Each row of a before or after table is a point. One or more steps were done to the points. Then noise was added and the rows were shuffled. The steps act on how far a point lies along the listed directions, d1 being the first. Write out the steps. A step turns or swaps two directions, mirrors them in a line or flattens them onto one, adds a multiple of one to another, or multiplies one. Angles are multiples of 10 degrees, from the lower direction toward the higher: turns from -170 to 170, lines from 10 to 170 but not 90. Use the fewest steps. Two steps may share a direction if one is a turn and the other turns, adds or multiplies; they go together, in the order done. Otherwise the lowest direction goes first.
(in the rows, 100 means zero)

Directions:
(1): 69,140
(2): 140,131
Before (11 x 2):
81,132
96,45
139,63
109,102
68,87
149,122
110,50
22,114
98,135
66,163
108,139
After (11 x 2):
106,107
75,130
38,49
153,108
87,70
114,152
144,76
73,122
28,115
141,61
62,104
Steps: turn d1 and d2 by -50 degrees

Directions:
(1): 68,71,129,153,73,138
(2): 61,57,72,100,159,97
(3): 107,90,169,107,128,55
(4): 40,159,116,88,110,105
Before, 9 rows:
114,74,127,119,96,84
113,86,117,110,112,83
110,112,93,99,96,94
131,71,102,92,114,75
93,100,83,113,109,101
126,89,96,108,84,102
91,88,76,93,106,109
100,110,121,123,84,101
91,106,113,110,80,129
After (9 x 6):
141,65,125,113,112,70
196,27,113,111,85,69
152,37,82,124,85,105
58,102,92,99,117,127
113,101,66,82,90,108
147,30,122,120,115,64
104,105,98,113,88,105
72,95,114,121,118,96
103,114,77,102,105,97
Steps: turn d1 and d2 by 90 degrees; multiply d3 by 1.6; multiply d4 by 3

Directions:
(1): 117,159,88,78,112,111,164,81,44,79,87,72
(2): 104,95,101,153,62,135,117,100,127,123,43,42
(3): 181,75,81,113,66,70,96,62,75,111,79,135
(4): 86,114,5,93,65,124,111,131,111,117,116,126
Before (14 x 12):
165,47,71,108,68,79,81,82,94,107,99,161
74,154,167,104,133,116,148,79,60,50,102,38
63,121,195,85,143,92,121,91,112,103,95,20
107,86,43,123,50,78,106,86,76,129,90,122
103,103,79,74,107,80,95,80,101,92,158,136
99,176,176,65,158,69,155,72,49,66,96,56
95,111,94,113,80,125,109,126,136,106,59,60
156,94,94,66,100,68,94,69,76,92,107,131
115,111,68,104,71,121,104,96,101,114,72,118
180,68,87,102,76,65,99,67,90,137,59,116
67,121,137,118,143,118,83,116,136,83,110,54
71,143,93,88,113,140,158,111,114,94,85,57
99,104,46,78,120,103,98,112,74,77,125,137
183,79,79,121,35,103,91,71,90,108,58,120
After, 14 rows:
30,134,177,79,146,111,126,109,120,103,103,18
192,73,151,125,65,88,84,57,87,93,54,96
72,181,189,65,168,75,160,85,57,61,105,42
56,132,96,115,133,131,90,128,137,89,119,60
178,64,163,104,108,52,93,48,83,122,51,92
76,149,41,88,92,146,157,119,111,109,90,72
50,161,155,97,142,133,145,93,70,49,109,34
154,90,145,66,122,58,89,64,76,83,102,106
128,110,73,105,68,121,101,85,92,118,66,118
112,100,82,70,101,80,94,72,99,88,157,140
101,114,70,107,70,130,115,129,137,106,59,70
111,103,33,76,107,103,97,109,69,83,121,149
122,80,68,130,54,70,104,71,68,130,87,122
175,41,130,112,91,64,74,64,85,99,91,144
Steps: turn d3 and d4 by -30 degrees; multiply d4 by 1.6

Directions:
(1): 129,101,103,192,98,123,81,70,64,66,75,138,127,114,82,90,143,68,138,66,123,117,124,17
(2): 131,104,127,7,104,127,79,115,123,114,78,77,52,133,89,88,157,91,82,101,177,94,125,42
(3): 101,57,94,44,72,56,187,51,50,102,67,88,105,125,132,92,55,106,134,65,86,93,99,47
(4): 117,117,62,108,105,152,109,102,32,103,138,78,54,118,102,91,120,178,117,173,49,81,129,70
(5): 125,110,111,94,26,85,76,60,152,56,116,61,105,103,55,149,103,182,146,67,104,123,118,116
Before (11 x 24):
112,120,62,168,111,145,105,120,50,113,146,120,88,75,98,81,100,140,100,160,45,95,115,102
133,134,105,69,47,115,66,81,114,77,120,45,80,115,58,128,127,195,97,124,108,95,133,96
96,123,66,122,117,119,95,102,75,103,127,110,88,90,108,78,94,150,105,162,55,99,100,130
90,85,121,58,105,69,125,109,99,116,79,106,122,95,131,90,88,62,91,79,132,111,89,74
108,85,120,76,101,85,86,99,142,105,100,94,102,110,102,100,101,65,114,82,129,119,102,111
135,115,116,52,66,113,33,92,163,58,119,53,75,111,43,138,151,191,120,89,120,126,136,117
108,65,111,53,118,78,140,95,77,118,71,95,114,113,141,88,94,81,105,67,131,91,123,56
103,117,98,133,118,113,88,128,75,106,148,120,109,81,102,92,79,140,98,134,67,126,81,122
119,92,89,99,71,50,131,65,99,86,86,107,125,117,108,113,69,86,113,62,110,88,106,90
133,127,81,95,55,128,44,101,139,60,138,89,90,92,46,141,114,183,125,120,92,129,107,120
77,86,80,68,124,62,139,106,79,129,106,102,108,85,123,99,30,90,89,112,78,95,92,111
After (11 x 24):
96,120,64,131,119,122,95,101,68,102,126,117,91,90,112,74,99,143,108,161,56,100,101,121
118,91,91,97,68,48,132,66,100,85,89,106,124,117,107,111,68,87,114,62,110,90,107,93
108,121,60,152,106,142,105,121,63,114,151,111,84,75,96,87,93,151,99,163,42,94,115,116
138,131,103,106,63,129,66,79,88,73,105,66,90,120,60,114,143,163,103,120,117,94,140,61
89,85,119,52,101,66,126,109,105,118,83,103,121,91,129,91,86,69,91,78,133,110,88,82
103,114,100,138,120,117,88,131,73,107,145,123,111,80,102,90,79,138,98,134,67,126,82,122
108,64,113,39,112,74,141,96,86,117,77,86,110,112,139,94,87,93,103,69,127,89,122,69
111,89,122,80,102,86,84,97,138,104,99,98,104,112,104,97,103,61,116,79,132,118,102,107
142,112,113,98,88,128,30,89,131,53,102,80,88,117,48,119,171,151,127,81,131,129,143,73
78,85,81,81,128,64,139,106,69,127,100,111,110,86,126,92,36,77,95,110,81,96,93,97
137,126,78,130,69,140,42,98,116,59,129,114,100,95,49,125,128,154,131,113,99,129,114,90
Steps: flatten d1 and d5 onto the line at 60 degrees

Directions:
(1): 127,130,101,97,75,110,106,129,132,43,110,101,132,158,52,108,36,72,172,33,57,121,132,172,172,157,85,81,112,117,33,74,82,82,86,87,90,64,66,74,103,72,144,74,44,122,56,57,52,123,99,105,99,105,64,104,99,143,138,142,75,141,156,107
(2): 133,67,133,115,74,32,161,83,126,87,93,118,124,73,115,166,18,75,166,137,121,88,23,48,31,83,112,89,129,142,89,69,58,143,136,83,162,125,93,69,105,87,116,58,79,149,125,82,102,72,109,86,44,61,156,125,111,76,101,126,124,94,150,77
Before:
125,132,103,99,79,115,100,119,133,42,104,89,134,159,46,119,39,74,165,45,44,119,136,174,175,154,92,86,114,126,41,71,83,96,90,81,84,58,56,83,107,62,147,80,45,127,69,66,71,129,91,98,104,96,66,103,106,134,141,135,71,129,157,114
132,85,123,114,74,63,146,88,115,89,106,105,110,92,96,141,46,74,157,127,101,97,54,79,55,103,110,87,131,132,86,81,60,117,129,87,156,108,81,73,102,82,123,67,82,144,103,89,104,76,107,96,59,70,134,120,109,89,103,122,104,107,141,84
117,96,116,102,85,89,95,102,121,83,97,97,115,105,90,100,66,87,125,91,101,106,84,104,105,117,98,96,105,112,81,81,87,97,107,98,95,92,88,98,101,76,121,88,82,107,88,99,85,100,94,101,82,103,113,107,94,98,122,115,101,104,125,95
91,106,79,97,112,107,85,85,93,114,91,90,88,99,110,82,117,125,75,96,116,92,108,99,97,88,92,111,77,84,101,105,113,86,98,106,74,112,110,114,98,114,88,113,105,103,108,111,102,110,99,93,111,91,92,95,93,78,95,100,100,86,78,106
113,109,105,108,90,84,97,110,106,90,92,94,104,115,86,94,82,100,120,84,100,94,105,108,110,100,97,87,88,104,96,88,86,94,98,97,90,102,84,96,101,88,110,108,100,110,99,92,100,101,96,103,100,92,97,98,104,109,105,117,86,109,107,99
109,82,93,93,106,79,117,95,103,112,86,100,99,77,129,101,93,108,90,131,110,82,68,61,66,87,96,99,118,118,121,111,108,115,115,100,116,112,111,101,99,118,85,97,121,103,116,92,131,74,107,75,82,94,113,98,97,88,86,97,116,91,84,89
151,118,101,114,63,83,133,117,144,45,99,104,145,141,79,136,26,59,195,62,77,115,94,130,143,142,97,83,127,127,46,64,66,106,110,84,118,74,70,55,114,66,149,58,47,145,81,41,75,113,105,98,74,90,94,124,110,126,152,152,87,132,175,97
124,96,119,96,83,91,115,111,118,65,105,128,128,122,81,119,50,78,145,68,92,99,93,119,124,136,92,97,118,112,64,71,88,111,109,93,114,92,84,81,98,77,133,81,58,120,76,65,87,111,78,88,80,104,95,114,110,113,119,127,93,117,139,102
83,97,79,98,124,102,104,92,92,121,98,100,70,76,128,94,131,114,52,125,120,90,112,77,76,86,101,117,77,89,115,111,93,108,112,112,86,110,111,120,106,114,69,101,128,94,121,124,119,85,97,89,104,109,117,88,101,91,79,89,111,95,71,109
128,84,103,103,97,70,114,88,102,94,104,93,113,86,104,120,72,90,115,116,119,87,64,70,65,81,107,98,108,105,100,88,98,120,119,99,125,106,105,85,97,99,90,102,95,127,110,93,92,92,95,95,82,86,115,113,106,85,98,102,104,92,105,97
After:
123,82,129,96,82,73,129,99,115,77,102,131,126,102,94,135,46,81,141,95,108,93,67,89,86,118,97,99,122,118,79,69,80,127,119,92,133,106,90,80,99,83,126,77,69,126,94,73,100,100,81,83,65,94,117,121,113,96,110,124,106,104,136,95
128,118,104,106,76,105,116,113,118,63,116,96,116,139,64,109,55,74,160,68,65,115,116,148,133,143,95,83,122,119,55,82,75,84,102,88,115,75,65,78,101,75,138,76,64,130,66,74,75,104,103,107,93,92,85,108,103,125,122,129,75,133,144,103
125,112,87,95,95,104,90,108,103,75,112,85,115,123,78,95,81,90,118,72,92,105,112,129,127,114,96,95,101,94,76,89,108,93,96,100,95,78,94,89,97,92,104,108,79,114,81,83,69,113,89,105,105,104,77,103,103,114,115,110,81,113,109,109
113,101,110,111,91,73,106,104,106,95,89,97,104,105,97,100,79,102,118,99,107,90,92,89,90,91,102,91,90,108,101,88,83,102,104,96,96,109,88,92,100,91,107,105,105,113,109,97,106,93,98,102,91,85,107,100,103,101,102,113,94,102,109,93
132,73,133,117,81,37,152,77,127,86,87,104,126,76,105,174,22,80,160,147,105,86,32,52,40,83,117,93,127,149,96,66,58,154,136,77,154,115,82,79,109,75,119,65,79,153,137,89,120,81,103,79,50,55,156,123,117,70,105,117,119,85,150,84
154,92,114,120,61,51,155,99,141,66,91,110,141,103,106,162,18,59,192,106,101,99,50,77,87,113,109,87,135,137,67,63,56,132,132,83,146,102,82,53,113,72,135,50,61,156,112,52,96,91,111,89,52,73,131,132,115,96,137,146,107,113,172,80
116,93,117,104,87,85,100,99,120,84,96,98,113,98,95,102,64,87,125,96,104,106,77,96,96,114,101,96,105,115,85,82,87,100,111,98,100,95,88,99,101,76,120,89,83,107,92,100,88,96,95,102,78,99,119,110,97,92,121,116,103,100,124,94
80,115,71,93,124,127,87,105,95,109,101,94,72,100,108,78,133,112,57,91,103,101,144,116,115,105,95,114,73,83,96,114,101,92,97,113,63,91,104,121,107,110,77,105,116,87,100,116,103,101,94,94,120,124,91,83,99,108,88,94,96,109,72,117
106,113,77,84,104,121,89,121,107,90,95,92,104,121,92,72,103,107,91,75,76,100,126,127,142,127,81,96,106,104,90,115,120,84,87,101,78,80,100,105,98,108,102,106,103,90,78,78,105,102,99,84,112,118,65,88,92,126,105,104,90,116,88,105
91,105,80,96,117,105,86,85,91,113,90,90,87,98,109,82,117,125,76,99,115,93,108,98,97,86,90,110,78,86,103,106,113,86,96,106,75,116,111,113,99,115,88,112,106,105,108,111,104,109,98,94,111,91,92,95,91,77,96,99,100,87,78,105
Steps: swap d1 and d2

Directions:
(1): 48,79,123,135,88,95,65,104,122,120,154,90,168,120,101,120,5,112,161,120,134,152,80,69,131,111,108,140,140,103,117,98,94,86,48,51,110,97,132,57,120,88,51,105,99,78,128,132,123,120,159,114,132,89,93,110,45,107,105,95,82,70,90,141
(2): 129,117,116,112,58,142,97,153,67,91,92,109,106,63,83,98,122,99,95,82,112,142,54,122,81,106,149,161,29,114,60,152,117,59,131,82,145,75,80,68,95,102,72,144,67,116,79,55,98,148,125,46,145,39,76,110,104,89,131,162,78,86,100,76
(3): 90,56,107,116,147,101,66,33,58,107,119,114,122,190,72,100,121,124,98,76,68,83,103,58,91,128,67,183,96,142,57,110,125,52,148,79,113,84,96,127,114,135,111,53,48,121,63,137,58,107,119,101,103,110,113,110,96,134,60,83,95,114,124,50
(4): 82,91,108,161,137,125,98,82,84,95,90,89,117,93,40,111,87,103,84,108,128,20,106,71,85,103,92,56,177,41,109,114,41,97,111,107,63,118,89,102,89,84,119,128,41,113,49,87,120,110,144,58,147,72,114,41,116,81,92,178,102,132,107,125
(5): 135,48,81,113,85,81,139,74,115,136,79,107,75,85,91,121,107,13,106,57,130,86,79,116,135,153,50,104,83,74,129,134,89,93,145,126,100,122,116,87,114,190,66,78,89,115,146,135,113,97,142,134,141,91,90,132,112,26,101,96,118,106,39,103
(6): 103,71,65,159,45,107,112,88,107,140,93,129,77,69,155,68,45,148,125,121,71,103,88,104,74,122,152,83,87,125,63,82,126,95,75,138,99,109,74,51,108,149,148,69,100,170,110,89,125,124,134,77,87,119,118,55,138,101,16,84,91,135,93,127
Before (9 x 64):
105,92,91,124,97,116,100,101,89,101,80,107,77,93,117,78,103,154,93,100,76,87,118,100,69,83,134,89,86,130,67,95,120,90,101,125,111,100,87,105,105,99,136,91,102,119,74,93,110,108,105,70,72,108,123,73,116,121,70,111,102,118,102,88
116,125,116,80,49,109,93,163,144,101,113,100,110,55,117,110,75,90,119,125,125,163,83,122,116,78,117,76,88,84,128,112,97,107,78,83,105,83,111,76,101,73,71,142,148,76,119,91,128,90,90,99,108,86,71,126,84,85,142,99,102,46,82,129
115,89,89,121,55,89,93,95,115,119,109,120,94,83,147,86,57,100,124,108,82,128,108,100,92,92,133,99,87,124,72,83,132,100,70,121,98,106,89,81,110,113,119,73,115,128,116,94,107,94,94,105,82,98,111,95,121,114,50,60,99,113,87,130
140,141,117,60,42,101,126,171,101,94,86,96,88,45,112,97,125,61,109,92,129,150,68,167,124,90,126,116,44,100,109,116,113,109,97,87,114,99,97,95,111,108,70,124,125,75,132,76,105,117,85,102,112,61,68,133,106,89,146,118,93,65,90,79
115,100,82,112,33,111,118,155,119,122,93,104,90,28,112,107,83,68,119,92,135,167,71,147,129,114,130,97,54,89,122,116,107,111,82,97,138,107,94,57,106,133,57,102,125,105,167,98,127,135,109,112,126,79,77,112,87,59,117,109,100,78,59,127
102,102,93,137,116,119,123,84,100,105,86,120,67,75,98,86,103,142,99,121,95,24,106,98,91,107,119,35,126,96,88,80,71,115,79,130,67,101,78,104,75,92,161,100,81,113,61,95,115,108,102,75,77,100,127,42,141,106,55,127,106,136,98,119
73,64,97,161,116,111,93,73,78,109,75,96,78,109,83,88,101,150,90,125,93,43,117,84,68,122,118,90,144,97,73,88,83,76,114,125,70,104,58,104,91,106,163,89,48,146,58,90,114,114,120,61,122,97,120,49,145,99,40,134,103,144,130,107
123,132,86,122,49,115,125,157,99,98,69,108,51,28,130,72,88,115,106,112,106,111,81,144,63,103,164,41,60,78,82,95,114,115,81,124,99,98,70,61,84,89,122,119,114,138,90,48,123,115,90,54,107,73,93,52,143,81,73,137,97,108,98,127
113,114,67,121,86,110,124,103,93,114,64,100,62,59,118,85,110,100,78,98,93,62,107,116,78,103,105,33,118,84,108,83,88,124,111,148,83,121,76,108,105,130,143,91,93,129,97,92,112,97,104,80,73,134,117,72,163,80,63,113,120,131,102,94
After, 9 rows:
57,64,115,132,156,83,56,42,75,108,135,100,130,193,80,100,66,130,133,97,93,92,108,56,96,131,69,143,135,113,82,82,121,72,102,60,93,87,111,109,116,103,99,48,66,107,67,150,74,97,124,109,109,109,112,83,82,135,44,81,97,102,125,92
109,98,134,72,109,115,60,110,97,90,127,107,133,147,72,118,125,100,102,93,102,145,88,85,110,94,73,159,81,117,93,132,116,62,139,50,122,60,112,120,109,87,68,113,95,74,73,120,78,91,91,98,115,83,77,150,72,119,136,95,101,48,111,66
79,77,96,133,113,105,90,82,102,109,98,100,97,115,119,86,72,157,110,109,83,87,125,81,83,87,119,84,121,124,81,82,112,95,79,114,100,106,103,104,113,97,130,78,105,108,84,119,115,101,116,90,71,121,129,71,100,128,64,96,104,115,98,107
91,78,98,139,147,112,107,53,90,109,98,117,85,121,78,96,106,139,104,108,94,14,109,76,100,120,91,69,141,105,85,85,73,97,98,113,69,99,86,121,82,105,153,80,60,109,52,125,98,104,114,89,83,103,133,53,128,115,47,118,106,135,104,103
86,101,135,66,104,75,81,104,100,100,134,88,145,146,91,116,91,77,140,93,122,146,89,107,150,104,72,166,105,120,119,94,115,93,87,45,105,97,128,120,132,105,54,76,110,50,129,142,83,100,106,144,106,91,84,148,63,126,127,73,94,56,105,70
86,81,79,125,131,93,96,49,83,119,94,99,98,136,96,102,103,104,90,86,87,58,117,76,95,119,61,80,145,100,108,80,90,104,122,122,82,118,94,130,120,139,132,58,72,115,90,138,93,86,119,107,72,152,126,91,137,104,51,84,120,128,111,78
95,65,104,105,103,104,74,87,82,113,125,104,128,139,70,119,111,79,116,65,113,156,83,95,135,130,76,187,63,127,96,123,125,68,125,55,150,89,105,102,121,144,49,61,81,94,134,146,75,130,116,131,125,91,85,139,61,100,104,87,98,78,89,75
64,60,93,167,106,102,101,75,100,119,79,93,78,95,93,90,74,140,102,133,105,45,117,84,80,123,116,67,163,85,93,80,74,89,92,130,62,115,68,89,93,112,157,88,64,143,78,97,131,109,131,75,123,103,119,46,140,87,40,126,105,143,117,131
119,84,96,117,80,98,81,77,87,109,111,122,98,116,124,87,92,105,110,91,69,116,111,87,84,98,118,138,73,142,50,95,144,76,104,109,110,93,81,102,109,120,123,66,89,130,90,100,81,99,89,99,86,92,111,105,123,127,50,67,97,117,103,95
Steps: swap d1 and d2; mirror d3 and d6 in the line at 70 degrees; turn d4 and d5 by 10 degrees

Directions:
(1): 77,79,121,76,122,101,67,113,62,93,72,130,55,102,112,105,83,73,126,84,112,107,68,94,69,107,94,120,141,108,107,140,88,126,119,46,78,51,101,84,100,119,130,127,124,109,81,109,122,84,134,87,109,82,108,82,74,101,88,96,102,120,195,82
(2): 137,106,107,71,95,96,108,89,73,87,96,86,136,147,114,83,68,79,123,126,103,118,58,131,63,69,67,85,102,104,32,51,140,54,128,122,82,51,93,118,79,97,74,134,118,110,103,109,99,95,89,66,102,76,54,92,110,100,131,78,111,99,90,84
(3): 75,108,119,95,113,102,130,149,103,102,80,85,98,135,95,94,131,88,108,135,79,97,125,85,84,99,78,179,104,109,116,91,71,126,65,118,106,84,129,95,108,74,113,126,63,121,126,130,82,78,108,83,78,85,98,67,151,78,157,92,54,149,87,108
Before:
62,95,134,87,128,114,79,172,87,105,65,113,92,130,113,102,134,66,117,128,82,105,102,85,74,101,78,184,144,116,126,123,66,146,72,94,99,47,125,87,121,88,129,134,89,142,116,131,87,58,117,68,94,79,93,70,127,65,137,85,46,157,146,84
147,104,85,103,81,96,113,81,104,93,121,70,149,126,92,94,100,94,91,121,92,92,91,104,102,82,89,66,67,83,52,41,138,58,114,164,111,105,95,134,88,83,67,105,104,105,111,101,93,107,70,93,79,102,77,105,118,103,122,85,107,88,13,101
61,97,130,63,119,96,87,138,40,101,54,110,47,130,105,95,103,75,134,119,102,111,93,99,64,102,77,170,136,108,95,113,72,133,87,73,76,45,114,85,101,107,116,133,101,117,115,132,110,67,122,83,82,59,106,75,96,92,126,87,87,162,171,68
161,121,97,67,73,92,117,89,64,60,94,77,153,161,124,90,69,99,121,136,97,110,57,134,74,75,51,83,81,106,20,35,151,43,124,141,80,68,100,118,80,80,65,142,114,98,95,100,100,89,71,83,102,83,44,97,125,94,137,66,110,87,46,77
59,103,122,79,117,103,116,155,72,94,63,95,75,154,101,97,115,75,133,142,88,107,90,85,65,108,67,188,130,119,88,108,65,127,91,110,102,37,128,80,106,76,120,165,96,133,116,134,101,62,104,69,83,66,88,55,127,79,159,68,42,157,155,85
82,81,103,81,103,88,82,95,82,110,91,109,81,66,88,101,102,102,104,91,101,107,66,90,97,121,124,95,116,118,106,130,71,114,114,75,99,103,99,90,89,113,110,94,116,128,98,93,116,93,109,105,99,106,100,103,80,109,91,109,100,105,137,97
96,102,86,121,94,95,116,93,123,102,110,89,94,77,94,96,113,126,101,98,99,90,111,91,110,114,120,98,86,110,126,114,74,114,87,108,125,126,95,93,94,101,94,73,83,85,98,87,94,110,98,121,101,123,112,97,95,95,92,102,100,100,64,106
134,118,104,65,94,94,109,82,71,105,100,77,159,151,106,73,58,94,112,122,101,123,61,144,56,58,64,59,88,96,21,31,158,43,127,138,95,46,77,127,77,116,64,123,122,113,105,109,96,106,91,81,98,70,49,95,114,99,144,70,120,85,59,81
100,111,100,111,101,95,127,113,93,106,108,92,97,119,96,111,102,93,101,114,97,92,107,102,106,108,102,113,87,87,90,91,92,91,110,104,103,121,106,110,85,107,94,94,90,105,105,105,101,107,83,111,84,95,99,89,98,80,105,93,99,91,72,103
138,100,100,69,99,98,137,106,49,98,87,71,138,161,122,88,66,75,128,128,120,120,35,139,43,59,54,107,113,102,17,36,146,51,129,139,77,36,98,144,83,83,64,168,125,117,110,120,93,76,97,37,83,62,33,85,124,94,151,64,102,105,93,95
111,114,90,126,83,94,102,95,133,102,122,87,125,79,83,83,114,106,92,101,101,94,109,97,144,98,110,92,66,95,96,93,107,82,98,131,130,121,113,118,107,79,94,71,92,73,119,106,95,93,81,128,92,123,111,106,120,112,97,105,101,89,51,117
86,103,96,99,104,91,97,96,104,96,86,110,83,88,103,129,87,94,89,82,116,89,108,80,115,122,115,94,103,102,110,100,94,106,110,78,99,92,102,86,105,109,111,72,99,77,77,95,110,103,111,117,96,107,119,108,80,107,71,110,100,93,130,106
90,90,116,81,106,92,71,97,66,87,83,134,83,104,122,117,71,84,140,62,117,110,64,86,84,93,97,95,136,107,117,125,104,134,146,57,69,72,85,88,91,113,119,115,129,104,74,86,131,86,139,88,103,118,84,98,74,110,96,107,111,91,160,76
After (13 x 64):
66,84,106,83,107,95,51,91,52,106,78,135,29,65,103,111,88,99,113,66,122,102,90,98,102,121,119,96,131,97,117,150,81,132,108,42,79,91,87,81,105,137,117,84,131,90,85,97,130,95,120,119,105,89,136,114,34,116,48,109,130,110,190,69
78,95,126,76,112,92,83,123,64,88,71,128,81,123,119,114,85,79,146,82,106,108,77,80,74,94,87,135,139,112,125,121,91,146,128,67,70,64,99,86,95,100,125,128,110,115,88,103,121,75,143,80,93,112,82,80,103,98,125,103,90,117,153,82
105,108,105,79,104,90,109,101,85,89,78,95,104,127,112,118,75,77,104,107,112,99,86,98,86,102,89,105,104,108,71,66,114,84,119,97,90,57,103,96,93,101,99,100,100,87,86,108,105,93,105,90,93,89,90,95,100,103,107,94,93,104,118,97
97,101,88,130,92,102,118,111,135,107,118,80,109,91,74,109,147,109,71,108,81,71,147,65,134,114,113,114,67,83,132,90,84,119,71,147,133,151,117,112,112,74,99,79,70,102,120,103,88,103,87,121,67,121,126,100,131,94,111,104,75,109,18,121
94,85,110,69,102,89,91,100,70,104,86,102,96,92,94,92,94,91,115,110,99,116,54,100,78,110,105,102,117,121,80,107,83,100,120,90,90,79,102,97,82,107,103,111,116,137,103,103,112,87,104,87,96,92,80,92,94,105,116,98,97,112,131,91
37,86,86,143,113,110,121,143,121,130,96,103,48,47,84,129,157,127,73,65,111,74,149,55,137,139,135,160,112,94,195,159,38,176,50,87,126,159,122,97,137,83,133,84,73,94,108,103,94,86,129,122,71,124,150,101,109,88,82,120,64,116,119,140
127,105,90,102,90,93,121,78,104,92,110,81,120,105,105,85,86,113,115,113,103,101,79,115,85,92,100,79,86,112,77,80,105,78,113,122,111,95,87,106,79,101,73,94,99,88,99,91,95,110,89,100,104,108,78,95,96,100,107,88,112,93,59,93
92,76,96,109,109,112,23,89,94,105,102,146,80,48,116,120,90,95,94,53,117,103,73,98,118,115,129,51,136,98,126,160,99,119,121,52,94,97,75,88,117,137,116,72,149,99,69,74,120,99,108,114,133,115,116,131,30,104,21,109,124,69,174,76
121,116,92,117,81,90,104,93,125,98,120,82,134,96,85,78,106,98,100,110,100,101,98,107,130,88,100,92,67,96,76,78,119,69,105,138,124,106,111,123,101,78,86,86,96,76,121,108,93,90,77,118,92,114,98,102,125,113,107,98,102,92,48,113
67,112,94,127,91,104,115,140,124,89,92,100,74,79,91,124,156,138,76,97,80,71,163,58,144,142,111,159,79,104,174,136,49,158,45,103,124,164,132,75,128,69,128,83,55,88,103,99,91,87,101,147,85,126,141,96,134,79,102,108,60,118,60,115
63,85,81,119,101,104,55,81,95,103,103,137,42,43,95,123,93,117,97,54,123,94,89,79,131,142,140,68,120,100,131,174,76,131,126,54,109,115,85,72,114,123,123,84,145,85,66,72,134,106,99,133,120,116,139,122,28,117,28,106,110,72,188,87
100,109,97,115,100,97,120,107,93,106,112,96,94,108,96,113,100,97,96,104,101,90,107,100,113,112,110,100,85,86,92,98,93,92,115,98,105,130,101,110,86,110,95,84,95,100,102,100,104,113,83,116,90,99,105,97,87,85,93,97,106,79,74,104
35,111,105,123,115,106,116,143,131,134,93,96,82,81,73,103,150,128,70,93,77,85,170,68,122,123,116,152,87,94,177,128,53,161,41,106,138,135,117,85,126,100,128,70,56,108,120,113,86,100,120,139,76,109,144,87,136,79,124,111,61,125,70,122
Steps: turn d2 and d3 by 150 degrees
